Rows are points. The last column is the point's height on a tilted bowl or saddle (a function of degree 2), plus a little noise. Along how many of its main directions does it bend up, bend down or stay straight?

Points (10 x 3)
[[  4 -54 -57]
 [  6  38   0]
 [ 39  -6 -14]
 [ 17 -40 -30]
 [ 35   2  -3]
 [ 45  -6 -23]
 [ 17  -5  14]
 [-30 -17  -8]
 [ -2 -50 -46]
 [ -8  13  21]]
Directions: 0 up, 2 down, 0 straight

Points (18 x 4)
[[ -9  -5 -15   0]
 [-33 -26  10 -21]
 [ -2  -7 -56 -29]
 [-67 -23  23 -68]
 [ 28 -21 -24 -11]
 [-28 -47   2 -32]
 [-19 -21  26 -16]
 [ 31   6   7  -6]
 [-13  -9 -40 -16]
 [ 43 -27  19 -26]
 [ 29 -17  11  -8]
 [  5 -10  13   0]
 [ 70 -18  10 -49]
 [ 36  41  22 -39]
 [-14   6  24  -9]
 [ 47 -29   5 -26]
 [ 12 -28 -47 -26]
 [ -7  16  30 -14]]
Directions: 0 up, 3 down, 0 straight

Points (17 x 4)
[[ -2 -15  37  22]
 [ 68 -41   9  53]
 [ -5 -16   0  13]
 [ 31 -14 -18  22]
 [ 64  26   7  43]
 [ 26 -30 -40  27]
 [ -2 -30  32  23]
 [-33 -27  73  49]
 [ -9 -19  -6  13]
 [ -2  16  12  16]
 [ 16  23  52  33]
 [  6 -26  17  18]
 [-19 -10 -10  12]
 [-39  28 -37  27]
 [-15 -19  -4  13]
 [ 16  -7  23  20]
 [-23  12  31  21]]
Directions: 3 up, 0 down, 0 straight

Points (15 x 4)
[[-17  28  46   3]
 [  6  59 -11  39]
 [ 19  20 -31   8]
 [-23  41  24  14]
 [ -1 -10  -9  14]
 [-17  -9  10   0]
 [-24 -40 -37  49]
 [-15  15 -58 -16]
 [-19 -16  47 -38]
 [ 31 -40  34 -32]
 [ 15  -7  14   5]
 [-47   2  52 -64]
 [-38   7  -5 -14]
 [ 29 -21  22 -10]
 [  8  -7  13   5]]
Directions: 1 up, 2 down, 0 straight

Points (26 x 5)
[[  1  58  25   8  14]
 [  8 -31 -25   3   7]
 [-15  33  33  22  -8]
 [ 36 -35  53 -38 -55]
 [ 36 -54 -24  -4   2]
 [  5  44 -30  38 -52]
 [ 13  12  -4 -26   0]
 [ 33   6  35   7  -8]
 [ 13 -34 -14  -3  -5]
 [ 23  27   3  43 -54]
 [ -6 -28  -2  59   8]
 [  9 -36  43  -2  -2]
 [-22 -24  -7  -7 -22]
 [-52  -6  41  24 -36]
 [-29 -32 -17 -46 -58]
 [ 32  30  43  -2  11]
 [ 17  -9  26  -7 -10]
 [ 29  12 -45  13   3]
 [ -2   4 -19 -22   3]
 [ 13 -23  15 -22 -28]
 [ -3  -1 -16  -9  -3]
 [ 39   2 -36   3  -4]
 [ 13  34  25 -59  51]
 [-18  16 -39  23 -11]
 [-21  29  24  39 -44]
 [-13 -62  21  15   7]]
Directions: 2 up, 2 down, 0 straight

Points (24 x 5)
[[  5  -8  13  -8 -13]
 [-15  76  32   2  88]
 [-61  12 -15  69   3]
 [ 10  30  19  10   9]
 [-32   6 -19  -8 -11]
 [ 17 -34  -8 -29   9]
 [ 20 -51 -22  22  18]
 [ 18  12  42 -16   7]
 [  6  56  46 -10  55]
 [  5  12 -43 -22   8]
 [ 28 -69  44  32  66]
 [ -8  -8  22 -52  -7]
 [-21   1 -18 -10 -15]
 [ 18  16   5   5  -4]
 [ 33   4  22  20   6]
 [ 13 -28  50   4  21]
 [ 11  35  -1  19   9]
 [  9  17 -19  -4  -6]
 [ 37  27 -13 -33  18]
 [ -2  -9  -5   4 -17]
 [-29 -24  46 -43  25]
 [-12 -42 -13 -39  16]
 [  1  14 -14 -53  -5]
 [  0 -14  25  18  -5]]
Directions: 3 up, 0 down, 1 straight

Points (40 x 7)
[[-10  -3 -53  18 -21  36  14]
 [-21   0  -3 -28  18 -42  -1]
 [ 43  -9  37 -19 -12   2  11]
 [ 32 -26 -41   7   6  46  43]
 [  2  41 -21   4   8  11   5]
 [-26  26 -34  21  18  33  18]
 [ -9  32   2  50  22  41   0]
 [-27  11   2 -58  17  38  47]
 [  4  18  -8  -9  32  45  46]
 [ 58  36 -27 -25 -30 -19  16]
 [ 48  36  43 -22 -17 -39  66]
 [-33  19  -9 -39 -26 -36  17]
 [ -3  -3  10 -16  11  55  48]
 [  0  -7 -17  60   3  56  15]
 [-36  19  23  60 -14 -16 -15]
 [  8 -20  -8   6  35 -31  13]
 [-21  26 -43 -16 -10 -18  -4]
 [ 30  17 -24  16  12 -24  18]
 [ 66  25   0   4  16  26  16]
 [-22   5  13   1  16 -29  10]
 [-53  -1 -41 -69 -11  29  20]
 [ -6 -21  14   0 -10  40  23]
 [-40  34  -7  -5 -15 -25  15]
 [ 19  37  25 -56  12 -33  33]
 [ 20  33 -10  -8 -23 -31  24]
 [ -5  58 -29 -34  42   5  31]
 [ 43 -19 -14 -21  12  83  81]
 [ 24 -30  -5  22  19 -12  18]
 [ -5  14 -13  21  10  19   5]
 [-21 -12 -20  -7  14   6   6]
 [ -5  19  40  -9  27  15  31]
 [  8 -42   0 -19 -20   2   2]
 [  3  13 -40 -40  42 -48 -10]
 [-10  14  36  -3   4  51  40]
 [ 30  -5 -21 -12   5  30  14]
 [-22  25  25   6  -7  -1  14]
 [  3  11  21 -65  63   9  32]
 [ -4 -12  44 -30  52 -51  18]
 [ -5  -6  12   7 -18   3   5]
 [  9  54  14  12  14  20  13]]
Directions: 3 up, 1 down, 2 straight

Points (48 x 7)
[[  33   12   17   15   25   -1   -1]
 [   5   -3  -21  -27  -14   16   10]
 [  18   60  -24  -16   -5  -12    6]
 [ -30   22   14   43    4  -20    6]
 [  40   35   -7   -5  -21  -39    1]
 [  22  -38   18   -6   37  -24   27]
 [  11  -18   29   -2  -10  -30   10]
 [  25  -10  -14   15  -10   19   13]
 [ -54   17  -28   40  -54   58   63]
 [  -9   35  -26   -1   16  -16    7]
 [ -30   -4  -16   25    9  -32   16]
 [  29  -65  -14   32   20   26   55]
 [  11   41   19  -24   -9  -14   -1]
 [  26  -54  -24   23   -6   37   56]
 [  28   60   -6  -35   15    3   14]
 [  -1  -22  -18   -1   23  -12   13]
 [  44   64  -34    2   14   -3   15]
 [   7  -16   -6   36  -77   -6   40]
 [ -34   18  -33   31    0   32   31]
 [  18  -32   15   -1   12   12   18]
 [  40    3    1   -1   28   24   19]
 [ -10   26  -15   33  -31    3    9]
 [  23   15  -56   -1   17  -24   19]
 [  -4   -2  -28   -9  -37  -12   17]
 [  49  -36   -1  -11   30  -12   33]
 [ -28   -3  -38    1   31  -34   28]
 [   8   19  -20   -9    0  -14    1]
 [ -34   21  -11   13    4   55   26]
 [  26   40   17  -15   21   13    8]
 [   3  -33    4  -11   17  -56   32]
 [  44   10    4   24   -4  -65   -1]
 [  -7  -28    2  -18   17   14   17]
 [  39   19    3   -8  -26   64   36]
 [ -15   54    1  -25    5   15    8]
 [ -18  -11   -7   -1    4   -2    6]
 [ -19   10   -1  -23   22   33   12]
 [ -17  -12   80   -7   55  -23   57]
 [  -2   24    0  -46 -103  -39   55]
 [  60   -3   -6   24    3  -15    5]
 [  -8  -15  -71    5   -5  -23   48]
 [  38    9  -65  -10  -55   -3   53]
 [   3  -36  -32  -24   11   -9   32]
 [  10  -13  -19   23   17  -58   12]
 [  33    6   10   14   35   12    7]
 [ -30  -33  -32    4   43   14   37]
 [ -62   20  -10  -26   18   25   24]
 [ -15   21   43  -34   15   41   20]
 [  40  -17  -26   18    4    4   18]]
Directions: 5 up, 0 down, 1 straight

Points (45 x 7)
[[-66   2  -1 -17   7  68  28]
 [ 61 -57  -8  22 -43  11  52]
 [  8  27 -33 -12 -20 -29  11]
 [-28  10 -45 -41 -12 -24  20]
 [  6  39  40  -2   5  28  14]
 [ 30 -13 -12 -30 -27 -16  20]
 [ 42 -56  26  15  21 -31  44]
 [ -8   2   3  38 -32  26   9]
 [ 47 -57  16 -27  -3 -55  57]
 [-42 -21  -2  -7  -3   6   7]
 [ 29  39  47 -23  -1  -7  28]
 [ 38 -35   0  38 -51  16  35]
 [  5  11  40   5  23  34  13]
 [ -9 -16 -47  15  74 -81  77]
 [-17  -2  24 -16  14   9   6]
 [  7  20   4 -14  17  32   5]
 [  3 -34  -9   7 -17 -35  17]
 [-14  52 -15  62 -48 -15  37]
 [-31 -48  26  31  21  31  34]
 [-17  -9   3  -8  16 -74  35]
 [ 50  13 -13  -4 -56   2  26]
 [ 17 -28  -3   8  19 -32  14]
 [-21   4  37 -25  -9   3  13]
 [ 52 -45  16 -38 -19 -16  51]
 [  4  39  -8 -47  45   1  29]
 [ 14   6   4  47 -11  43  11]
 [  2  39   8 -60   6  -6  31]
 [-23 -36   1 -15 -45  -7  21]
 [-24 -25  52  32   7 -17  37]
 [-22  44  -9  16 -25   2   6]
 [-18 -25   0  23   2   1   7]
 [  7   8  10  14  41 -25  12]
 [-10  11  40  38 -16  10  17]
 [ 11 -48   8  52  28  -4  34]
 [ -2  27   4 -12  24  -4   4]
 [ 35 -53 -13 -19 -21 -16  33]
 [ 31   1  53   3 -46  -2  35]
 [  8 -20 -18 -28  41  13  14]
 [ 14  -4  -5  -8  -9 -13   3]
 [-11 -20 -33 -17 -22 -23  11]
 [-55 -11  14  25  10   6  18]
 [-14  -9  -6  24 -14 -45  18]
 [-11  -9  23 -26   1 -44  19]
 [  9  29   3   6  29   8   2]
 [ -1  -6  -2  25 -12   1   2]]
Directions: 6 up, 0 down, 0 straight

Points (74 x 9)
[[  12   13  -35   36   35  -12  -70   -5   12]
 [   6  -40    0  -31   42   25  -29  -14   -3]
 [  16    7   18  -27  -30   38   74  -38   74]
 [ -42  -51    5   20   45   13  -20  -14  -18]
 [  14  -33  -13   20  -42  -34   -3   -7  -14]
 [   0   13  -19   25   10   33   60   40  -22]
 [  -2   41   -5    1  -30  -20   67  -40   15]
 [  23    2   20   10   30   14   60   -1    6]
 [ -11   -8  -10   24   -3   11  -27   34   11]
 [ -29   36  -14  -34   32  -50  -13  -24    2]
 [  11   29  -20   54   28    7   33   21    6]
 [ -16  -14  -22   20   29  -41  -75  -26   26]
 [  12    2   22   42  -74   22   -9  -10   55]
 [ -15    6  -66   -7    6   19  -17  -38  -16]
 [  62   58   21    8   31  -17  -43   -7  -33]
 [  12   -5  -22  -20  -23  -21   10   18  -23]
 [   6   18   35  -23   11   -5  -25  -17    9]
 [ -46   -1  -15    0    9   -3    2  -39   18]
 [   3   10  -35   38  -27   -8  -16  -33   19]
 [  -8   -8   13  -42   48   27   -8   -5    5]
 [  32  -58   -9   -6    3   15  -22   28  -23]
 [ -18   21    3    6  -21   -5   -8  -36   10]
 [  18  -12    0  -14  -15   26  -52  -12   12]
 [  27   -2   -6   30   16  -31   25   10   -7]
 [ -21   24  -27    0  -19   15   -1   15   -1]
 [   1  -39  -34   45  -19  -27   -6  -76   63]
 [  44   25  -30  -21   14   -9   31   13  -11]
 [  41   22   10   -7   33  -54  -54    7  -36]
 [  -9   -4   12   57   11   -9  -40   18    2]
 [ -34  -22   -1  -17   33   31   12    1  -38]
 [   6   -4   -2  -36   37   -7   35  -29   25]
 [  40   27   33  -18   20  -23  -37  -57  -21]
 [  37    2    3    5    5   48    8   35   35]
 [ -32   -4   -1   16   -3   22  -75   10   43]
 [  12  -14   17   11   65   -7    9   41   -6]
 [ -23   27   -3   25   -2    7   43   -8  -18]
 [  78  -43  -21    0   28   21   23  -10   27]
 [ -19  -18  -14   31   -7  -52   26    6   -5]
 [ -52  -36  -60  -20  -25    8   33  -23    5]
 [  43   32   65    8  -15   33    4  -12   35]
 [   5  -47   18   22   -5   -4  -10  -73   11]
 [  38  -10   13   23   10  -39    3   48  -35]
 [  11  -14  -12   24   -7   22   -8  -41   10]
 [ -12   81   -3   -4   19  -40   36   23 -101]
 [ -38    6  -27   24   -3   -6   -6  -49   39]
 [ -23  -51   -4   -4   20   29   24  -33  -13]
 [ -33    3  -17   -2   15   -5  -18  -10    6]
 [  23   14  -17  -16  -22    9  -57    9   10]
 [  -4  -18   -1   13   13   -3  -22  -33    3]
 [   1  -32   -6   -2   31  -26   25    0    1]
 [  31  -25  -41  -13  -19  -10  -21   -3  -37]
 [ -16   19  -26  -34   15   21  -51  -21    7]
 [  26   53  -22   23  -23  -38   12   26  -54]
 [ -27  -12   37  -38  -48   51   32  -26   48]
 [ -19   -3   27   25  -44   29   39   35  -11]
 [ -30   14    0  -40  -28    9   44   -2   -3]
 [   8    3  -20   -3   22   33   -6   61    6]
 [   6    9    7    8   36   17  -15  -15   -8]
 [  16  -15  -51  -30   44   36    8  -35  -28]
 [ -52   34   22  -37  -20   57    5   29   -8]
 [ -24  -18   38  -10  -32  -38    0   -5  -15]
 [  16   11  -13   34    8    7   38   -6   12]
 [ -11    6   -3  -52   11  -10  -31  -16   24]
 [ -14  -21   10  -11   22    1    0  -69   25]
 [ -62   35  -43   12    7  -19  -22   -6   24]
 [  22  -25    4  -12    3   -7  -22   -6   -5]
 [  -3   28  -17   21  -14  -21    4   29  -22]
 [ -26   10    4  -16  -21   37   17    9   -5]
 [ -40  -21  -41   13  -30    6   35   14   -2]
 [  26   38    9   13   -2   11  -22   -3    0]
 [ -42   22   50    3  -43   16   30   80  -66]
 [  -3    5  -61    2  -45   33  -11   -1    2]
 [ -46   -6   47  -15  -47   13  -20  -15   33]
 [  21  -27  -13  -18   -7    3   20  -10    4]]
Directions: 4 up, 4 down, 0 straight

Points (65 x 9)
[[   6   42   48   27  -35   -8  -42  -20  -28]
 [  23    1   54    2   27  -30  -16   36  -42]
 [  10   -8  -39    6   10    9    1   -2  -11]
 [  51  -14   -6    4   31   17   -3   29  -31]
 [  44   12   16    3   13   25  -20  -11  -12]
 [  29   36   -1    8  -32  -38   13    4   -9]
 [ -24   38    4  -15    3    1   29  -37  -28]
 [ -38   14    1   21  -22   -2   64  -43  -36]
 [   0   17   13  -10   24    2  -40   19   -7]
 [  -7   24   23   11   37  -25  -16   -9    7]
 [  -4    0   13  -39   -2   18    1   33  -26]
 [ -10   12   43  -12   32  -27  -28  -25   -7]
 [  44   48   35   -8   42   19   -7  -27  -28]
 [ -13  -21  -19  -40  -37  -12   35  -51  -47]
 [  21   39  -60  -51    2    0  -30   -6  -21]
 [  13  -47  -34  -30  -49  -25   37    6  -13]
 [  -6  -40   30  -48  -29   -9   52  -23  -26]
 [  16  -40   -2   24   24  -41   67   -5   -2]
 [ -21   12  -23    3  -37   -1  -13  -20  -18]
 [  -2    6    7   -2   17  -17   -9  -21   -4]
 [ -37  -43   71   -4  -20  -30  -51   12  -52]
 [ -10   -6   31    1   19  -29   12    6    1]
 [  -7   -1   15   -2   14  -35  -36    4   -5]
 [ -31   -4    0   19    2    0  -40  -19    4]
 [ -15  -31  -30    0  -31   21   27   25    2]
 [ -28   26    9   -2   15  -11   41   11   18]
 [  17   23  -29  -35  -31  -78  -55   65  -16]
 [  11  -11   36  -15   18   37  -29   34  -29]
 [ -36  -15    2    0  -16   21   59   14   14]
 [ -35  -33   -1  -24  -31  -58   -8    9  -40]
 [ -14   16   17  -37  -40    5   54   77    4]
 [  -4   38  -29   20   30  -25  -14    5   -1]
 [  42    6   20  -68    2  -28   21  -26  -21]
 [ -21   20   -6  -10  -11   14   58   48   14]
 [  21   10   16  -48  -20   -8  -55  -14  -20]
 [  16   40  -11  -19   -1   10  -38   31  -19]
 [ -57  -16   -2   -3   29  -26    1  -21   -1]
 [  13  -15    8  -12   -2   -8   18   -2   -5]
 [  -2   33    7  -15   13    0  -73   -7    8]
 [ -19   31   -3  -17    8   19   12    5  -14]
 [  11   33  -63   -4   20   24  -20   -2  -34]
 [ -11   35   62  -23   39  -15   -3   -8   -6]
 [ -21  -32  -37  -24   -5   -2   12   -6  -24]
 [ -37    9  -15  -15  -23   -8  -33   28   -4]
 [ -27   15   11   24  -21  -49   19   46   48]
 [ -19   10   -7    4   52    9  -10  -21    8]
 [  14    6  -29   11   26   15   24   19  -17]
 [ -49  -35   18  -21   15   35   -8  -50  -11]
 [  46  -10  -72   19  -14   -7    2  -22   -7]
 [  -3   21  -17    7    9  -25   -6   28    1]
 [   9   41  -20   58  -29   36  -34    1   16]
 [ -20  -19  -18    4   37    0  -19   -8    1]
 [ -15  -21  -33   18    9  -18  -20   32   -8]
 [   0  -17    5  -25   21  -14  -30   25  -18]
 [   2   22   11  -15   15   85  -28   -4  -30]
 [ -54  -81   42  -11  -24   53    8  -26   -7]
 [  24  -13  -67   13   72  -43    6   80 -121]
 [ -37   -8    7  -23   -1  -45  -39    9  -11]
 [ -26   -2   13   19    3  -12  -14   -6    4]
 [  -1    1  -31    8    6  -14   -7   34   -9]
 [  11   34   10   33  -58  -42  -16  -48  -40]
 [ -20   14  -14  -12  -11   29   -1    1  -18]
 [ -38  -30  -33  -19  -44    8  -30  -48  -39]
 [  -3    8   -7   46   26    5   -2  -62  -19]
 [ -17   42   22  -13   -7   24    6  -43  -42]]
Directions: 3 up, 4 down, 1 straight
